Every row gives one point. Before rounding, the points of a table are all equally far from one centre. They may lie mostly on one side of it. Write the centre, to within rounding.
(in the rows, 128 means zero)

Points (9 x 3):
[[ 96  65 162]
 [ 51 132 165]
 [130 165 186]
 [ 99 124 188]
 [162 148 182]
 [161 108 180]
 [125  87 180]
 [184  79 151]
 [ 65  64 144]]
Centre: [121 134  84]

Points, 15 rows:
[[150 171 165 178 124 120  48 118]
 [165 144 210 154 163 118  50 141]
 [150 135 139 131 215 133  42 163]
 [160 152 187 149 204 130  95 122]
 [156 177 224 134 187 152  89 154]
 [150 149 158 145 193  86  93 122]
 [161 154 164 158 213  89  89 176]
 [153 125 171 202 189 139  93 140]
 [205 150 133 106 167 118  93 130]
 [156 186 187 135 168 133  78 107]
 [146 186 214 145 168  94 103 152]
 [167 203 169 167 179 163 108 130]
 [217 165 186 155 170 134  95 162]
 [183 176 203 142 161 139  70 128]
 [180 191 177 131 183 133  79 125]]
Centre: [136 149 150 136 140 143  98 179]

Points (14 x 11):
[[141  46  71  60  90 194  89  97 124  61 124]
 [121  27 100  62  76 157 119  78 151  71 176]
 [139  82  99  54  78 156 121 106 130  41 151]
 [132  84  42 102 132 184 109  85 137  60 149]
 [128  70  91  66  54 190 131 114 112  69 170]
 [128  74 112 104  52 177 132 117 148  68 192]
 [140 105 130  60 129 181 135 114 136  75 182]
 [120 104 108  44 114 155  99 101 152  69 154]
 [156  73 103  78  49 169 120 126 151  80 165]
 [130  75  44  95  89 201 128 125 150  79 139]
 [166  97  53  90  93 139 137 110 124  76 156]
 [107  58 128  83  89 159 116 138 144  52 182]
 [169  96 105  73  75 160 113 117 157  61 146]
 [169  59  54  98 117 137 140 116 133  56 136]]
Centre: [118  68 124 121 106 161 129  88 117 108 116]

Points (21 x 18):
[[189 109 117  87 210 160 131 128 155 103  80 104  64 153 202  64 147  81]
 [199 135 156 111 173 166 131 159  69 134  58 107 157 161 182 152 153  76]
 [190 138 102  86 132 120 155 201 133 145 105  95 119 202 198  88 113  66]
 [186  78 186  81 132 164  95 151 118  94 145  97 161 166 206  86 155 110]
 [245 113 167 109 170 151 147 163 132 167 115 115 133 177 202 101 190  96]
 [221  95 181 113 176 186 148 175 183  86 136 126 119 152 195  78 211  98]
 [218  70 106  96 164 129 118 197 176 113 106 122 138 117 233  88 161 120]
 [184  98 192  68 193 148 109 156  95 147  80 123 125 160 163  88 141 116]
 [178 111 131  94 162 191 105 140  93  98  73  83 129 187 217 128 120  99]
 [244 122 116 119 176 203 130 157 113 114 120 153 137 148 209  59 141  87]
 [246 128 157  59 132 169 124 132  97 135 105 133 162 184 170 125 155 105]
 [209  78 144 123 134 170  93 156 160  91  47 122 117 149 224  80 113 133]
 [209  86 121  48 120 191 127 123 188 107 118 109 206 168 200 137 134  73]
 [199 143 170  60 132 157 129 138 137 167  92 118 171 173 208  83 203  74]
 [226 108 165  85  99 181 130 163 134 116 152 156 135 157 195 116 135 138]
 [182 109 129  91 220 172 115 129 124  71  54 178 132 125 151 124 199 111]
 [249 118 129  49 168 167 110 166 153 127 132  71 150 157 162 118 122  68]
 [179 130  86 115 165 142 146 140 144 132 148 131 225 175 241  97 129  75]
 [194  64 151  67 157 180 124 132 142 175 118 106 110 172 158 116 138  72]
 [194 108 106  93 162 155 148 165 113 169 140 145 126 195 218  89 152 121]
 [166  87 124  90 199 104  86 180 125 111  95 138  94 126 189 100 147 118]]
Centre: [167 135 126 119 155 153 138 144 173 108  98 122 160 151 150 102 146 108]
